Each point is reached from the start by the listed moves, each made once or not at all, plus a little noise. Is the number of moves made odd or even? Then give how often each move was made.

Moves:
(1): [ 2.56  0.02  0.01 -0.46]
(2): [ 0.17  4.30  0.70 -0.02]
(3): [ 0.11 -0.47  2.55  0.66]
Start: [ 0.67 -0.39 -0.18 -0.05]
Points:
[ 0.82  3.89  0.46 -0.04] => odd (0, 1, 0)
[ 3.35 -0.81  2.34  0.09] => even (1, 0, 1)

Moves:
(1): [ 2.82  0.01 -0.14  0.66 -0.05 -0.12 -0.09  0.11  0.40]
(2): [-0.16  3.48  0.02 -0.09  0.38 -0.04 -0.01 -0.06  0.21]
(3): [ 0.17  0.02  4.31  0.18  0.96 -0.24  0.29 -0.30 -0.56]
(4): [-0.95  0.26 -0.09  4.35 -0.26  0.42  0.88 -0.24  0.13]
(5): [ 0.34 -0.27 -0.74  0.09  3.36 -0.21  0.01  0.65 -0.02]
(6): [ 0.06 -0.33  0.23 -0.01  0.16  3.86  0.30 -0.56  0.48]
(7): [ 0.06  0.14 -0.01 -0.24  0.10 -0.03  2.58 -0.07  0.15]
(8): [-0.07 -0.12  0.13 -0.20 -0.47  0.52  0.42  2.98 -0.39]
Start: [-1.14  0.12  0.10 -1.81  0.36  0.40 -0.65  0.72 -0.32]
Points:
[ 1.56  3.13  4.65 -1.16  1.40  4.41  0.26  2.88 -0.25] => odd (1, 1, 1, 0, 0, 1, 0, 1)
[ 2.16 -0.19  3.62 -1.25  4.29  0.34  2.56  4.07 -0.66] => odd (1, 0, 1, 0, 1, 0, 1, 1)
[ 2.00  0.22  4.53 -1.26  0.87  0.56  2.57  3.50 -0.77] => even (1, 0, 1, 0, 0, 0, 1, 1)
[ 0.87  3.66 -0.80  3.08  3.80  0.39  0.12  1.23  0.46] => even (1, 1, 0, 1, 1, 0, 0, 0)

Moves:
(1): [ 5.09  0.54  0.92  0.73  0.39 -0.04  0.76 -1.69 -0.57  0.36 -0.60  0.57
  0.17 -0.17 -0.96 -0.59]
(2): [-0.42  3.12  0.76 -0.21  0.81  0.67 -0.10 -0.60  0.58 -0.43 -0.08 -0.31
 -0.33 -0.07  0.58  0.62]
(3): [-0.30 -0.55  4.78 -0.38 -0.73  0.79 -1.20  0.32 -0.37 -0.77 -1.60 -0.05
 -0.06  1.01 -0.52 -0.44]
(4): [-0.52  0.01  0.10  3.39  0.05  0.10 -0.16 -0.09 -0.30 -0.17 -0.36  0.40
  0.04 -0.15  0.14  0.32]
(5): [-0.23 -1.26  1.78 -0.33  4.56 -0.83  0.68  0.26  0.47  0.22 -0.87 -0.14
 -1.74 -2.38  0.85 -0.37]
(6): [-0.10 -0.54 -0.72 -0.03  0.36  2.75  0.50 -0.38 -0.09 -0.18 -1.11  0.49
  0.10  0.50 -0.21 -1.23]
(7): [-0.72 -0.31  0.59  0.03 -0.58  0.36  3.03 -0.50 -0.22  0.17  0.12 -0.63
 -0.10  0.59  0.35  0.60]
(8): [ 1.17  0.75  0.38  0.68  0.15 -0.09  0.95  4.44 -0.08 -0.63 -0.23  0.05
  0.01  1.21 -0.21 -0.39]
(9): [ 0.42  0.11  0.37  0.73 -0.81  0.19  0.61  0.20  4.35  0.66 -0.60 -0.95
 -0.17 -0.08  0.34 -1.34]
(10): [-0.45  0.59  0.57  0.50  0.10  0.20 -0.64  0.50 -0.41  4.92  0.77  0.60
 -0.81  0.87 -0.30 -0.13]
(11): [-0.22 -0.49  0.82 -0.25  0.21  1.14 -0.23  0.03  0.06 -0.72  3.29  0.28
  0.31 -0.83 -0.05 -0.33]
(12): [ 0.08 -0.37 -0.40 -0.29 -0.03 -0.34  0.18 -0.11  0.49 -0.63  0.15  2.90
 -0.68  0.92  0.41  0.30]
(13): [-0.83  0.26  0.15 -0.24  1.72 -1.04  0.36  0.16  0.38  0.55 -0.17  1.13
  4.29 -0.02 -1.72  0.00]
(14): [ 0.41 -0.27 -0.42  0.61  1.38 -0.27 -0.50 -0.22  0.12 -0.11  0.64 -1.00
  0.18  2.51  0.75 -0.56]
Start: [ 2.72 -1.02 -1.30  1.11 -0.72 -3.68 -1.20  2.79  1.63 -0.36 -1.72 -1.61
  0.90 -0.35 -0.03  0.03]
Points:
[ 7.78  1.36  1.93  2.20  8.46 -5.83  1.59  4.98  2.78 -0.96 -2.53  1.43
  2.99  1.78 -0.26 -1.06] => odd (1, 1, 0, 0, 1, 0, 0, 1, 0, 0, 0, 1, 1, 1)
[ 3.79 -2.06 -0.72  2.24 -0.27  0.15  3.33  6.30  6.19 -1.86  0.86 -0.48
  0.40  4.35  1.38 -2.95] => odd (0, 0, 0, 0, 0, 1, 1, 1, 1, 0, 1, 1, 0, 1)
[ 1.13  0.61  2.38  0.39  4.80 -2.81 -1.31  2.67  2.74  3.04  1.34  1.77
 -2.67 -1.90  1.36  0.07] => odd (0, 1, 0, 0, 1, 0, 0, 0, 0, 1, 1, 1, 0, 0)

Moves:
(1): [ 3.40  0.72  0.03 -0.04  0.90  0.88  0.70  0.22  0.20  0.11  0.17  0.09
  0.11 -0.18  0.16 -1.42  0.31  0.09 -0.47 -0.79 -0.44 -0.57 -0.65  0.30]
(2): [-0.58  3.68 -0.23  0.54  1.11 -0.60 -0.07  0.99 -1.16 -0.24  0.48 -0.55
 -0.24  0.06 -0.31 -0.75 -0.51 -0.56  0.00  0.60 -0.45 -0.32  0.18 -0.25]
(3): [-0.99 -0.31  4.99  1.32  0.08  0.07  0.81 -0.99 -0.20  0.23  1.52  0.72
  0.31  0.17  1.27 -0.97  0.32 -0.60  0.42 -0.65  0.32  0.76 -1.39  0.66]
(4): [ 1.25 -0.97 -1.62  4.94  0.99 -0.84 -0.25  0.16 -0.20  0.57 -0.04 -0.04
 -0.87 -0.32  0.40 -0.80 -0.42 -0.51  0.32  0.45  0.04  0.92 -0.25  0.92]
(5): [-0.96 -1.05  0.25 -0.30  3.90  0.28 -0.59  0.91  0.74 -0.24 -0.37  0.22
  0.42  0.31 -0.02 -0.58  0.00  0.54 -0.60 -0.12  0.21  0.65  0.84  0.09]
(6): [-0.13  0.29 -0.11  0.69  0.39  3.02 -1.32 -0.37 -0.32 -0.33  0.31  0.60
  1.14 -0.15 -1.19  0.34 -0.05 -0.17  0.50  0.94 -0.18  0.00 -0.55 -0.02]
(7): [-1.06  0.13 -0.76 -0.61  0.68  1.40  4.82 -0.52 -0.73 -0.28 -0.77  0.12
  0.51  0.69  0.40  0.75  0.37  0.91  1.01  0.57  0.37  0.80  0.46 -1.35]
(8): [ 0.15 -0.85  0.34 -0.29 -0.89  0.17  0.73  2.69 -0.31  0.51  0.81 -0.01
  0.65 -0.01  0.30 -0.09  0.15 -0.16  0.04  0.27 -0.03 -0.47  0.16  0.10]
(9): [-0.24  0.48  0.08  0.01 -0.75  0.34  0.54  0.28  4.16  0.05  0.03 -0.90
  0.25  0.08  0.10 -0.36  0.18  0.55 -0.43  1.86  0.07 -0.28 -0.07 -0.13]
(10): [-0.25  1.04 -0.82 -0.38 -0.04  0.35 -0.12 -0.08 -0.07  3.48 -0.01 -0.15
  0.42 -0.41  0.41 -0.63 -0.45  0.14 -0.29 -0.36 -0.52  0.65 -1.21 -0.06]
(11): [ 0.30 -0.63 -0.11 -0.32  0.02 -0.23  0.40 -1.26  0.82 -0.19  5.01  0.91
 -0.48 -0.10 -0.11  0.36 -0.20  1.66 -0.54  0.37  0.23  0.09  0.49  0.30]
(12): [-1.39  0.32 -1.17 -0.43  0.33 -1.34  0.26  0.23  1.03  0.14  0.18  4.39
  0.90 -0.58  0.28 -0.02  1.22  0.08  0.07 -0.90 -1.04 -0.81 -0.66  0.49]
(13): [-0.09 -0.23 -1.04 -0.01 -0.37 -1.06 -0.49 -0.56 -0.93 -0.96  0.09 -1.05
  4.98 -0.80  0.56 -0.44  0.11  0.08 -0.47 -0.45  0.01 -0.48 -0.19  0.50]
(14): [-0.34 -0.32 -0.33  0.06 -0.73 -0.16 -0.41 -0.06  0.35 -0.29  0.45 -0.33
  0.30  4.00 -0.23  0.05  0.17  0.22 -0.67 -1.44 -0.48  1.18  0.35  0.27]
(15): [-0.20  0.56 -1.21 -0.22 -0.22  2.18 -0.86 -0.75  0.27 -0.95 -0.07 -0.19
 -1.17  0.23  5.61  0.99  0.09 -0.21 -0.35  0.46  0.28  0.34  0.09  0.35]
(16): [ 1.28  0.30  1.05  0.54  0.09 -0.42 -0.75  0.75  0.82  0.25 -0.55  0.12
  1.25 -0.15 -0.08  3.85 -0.72  0.92  0.58  0.08  0.43  0.90 -0.11  0.00]
(17): [ 0.12  0.44 -0.67  0.18  0.23  0.18 -0.70  0.14 -1.03  0.51 -0.04 -0.91
 -0.07 -0.29 -0.55  0.59  4.28  0.34 -0.56  0.04  0.86  0.01  0.63  0.59]
(18): [-0.23  0.15  0.47  0.79 -0.35  0.49 -0.37  0.88 -0.92 -0.69 -1.34  0.92
 -0.55  0.40 -0.22 -1.15 -1.33  4.95 -0.52  0.75 -0.19 -0.80 -0.29  0.00]
(19): [ 0.10  0.02  0.13  0.24  0.08 -0.21 -0.89 -0.58  0.56 -0.07  0.56 -0.51
  0.17  0.28  0.36 -0.35  0.10  0.56  4.77 -1.35  0.51 -1.51  0.68 -1.13]
(20): [ 0.79 -0.34 -0.02 -1.61  0.00 -0.43 -0.83 -0.40 -0.84  0.38  0.05  0.43
  0.40  1.17 -0.12 -0.52  0.51 -0.32  0.71  3.45  0.07  0.68 -0.39  0.22]
(21): [ 0.38  0.70 -0.26 -0.12  0.17  0.64 -0.08 -0.06 -0.47  0.33  0.29  0.69
 -0.18  1.25 -0.60 -0.48 -0.96 -0.28 -0.10 -0.46  3.98 -0.22 -0.09 -0.30]
(22): [ 0.07 -0.05 -0.47 -0.75 -0.40  0.44 -0.22  0.45  0.26 -1.27  0.30 -0.20
  0.06 -0.71 -0.28 -0.58 -0.15  0.39  0.66 -0.29  0.16  3.15 -0.78  0.15]
(23): [ 0.34  0.46  0.85  0.38 -1.08  0.22 -0.51 -0.21  0.04  0.59 -0.04  0.88
  0.05  0.26 -0.12 -0.36  0.00  0.33  0.02  0.45 -0.02  0.78  2.85  0.17]
(24): [-0.21  0.76 -0.05 -0.60 -0.09  0.47  0.82  0.19  0.26  0.76 -0.18 -0.20
 -0.87  0.06 -0.79  0.17 -0.84  0.41  1.28 -0.54  0.18 -0.49  0.61  4.82]
Start: [ 0.52 -1.21  0.76 -3.80  0.28  0.67 -0.44  3.42 -0.12 -0.11 -0.09  0.95
 -1.45 -1.99 -0.01 -2.19  0.19 -1.15 -0.68  0.77 -0.09 -0.19 -0.25  1.19]
Points:
[ 0.35  3.31 -3.20 -7.73  4.80  4.23  3.04  6.98  4.09  1.40  1.51  3.73
  1.01 -1.06  6.92 -5.57  1.98  1.15  4.29  4.25 -0.89  2.13 -1.54 -0.08] => even (1, 1, 0, 0, 1, 0, 1, 1, 1, 1, 0, 1, 0, 0, 1, 0, 0, 0, 1, 1, 0, 1, 0, 0)
[-0.55  3.93 -3.29 -6.12  1.15  1.67 -1.84  4.98 -3.18  4.28  6.98  5.25
  5.15 -1.84 -2.06 -3.61  3.36  0.01 -0.06  3.64  3.16 -1.57 -1.43  7.48] => odd (0, 1, 0, 0, 0, 1, 0, 1, 0, 1, 1, 1, 1, 0, 0, 0, 1, 0, 0, 1, 1, 0, 0, 1)
[ 1.26 -1.26 -2.64 -0.38  3.27  3.60 -3.88  2.29  1.27 -0.60  5.93  1.32
 -3.98  2.91  3.69 -2.99  2.27  2.36  3.52 -1.64  5.85  4.77  5.10  7.52] => odd (0, 0, 0, 1, 1, 0, 0, 0, 0, 0, 1, 0, 0, 1, 1, 0, 1, 0, 1, 0, 1, 1, 1, 1)
[ 0.30  2.49 -3.97  0.45  5.56  6.56 -4.02  7.43 -2.39  2.14  1.37  0.46
 -1.56 -2.07  3.84 -4.07  2.21 -1.67 -0.93  2.34  4.48  4.42 -1.39  2.70] => even (0, 1, 0, 1, 1, 1, 0, 1, 0, 1, 0, 0, 0, 0, 1, 0, 1, 0, 0, 0, 1, 1, 0, 0)
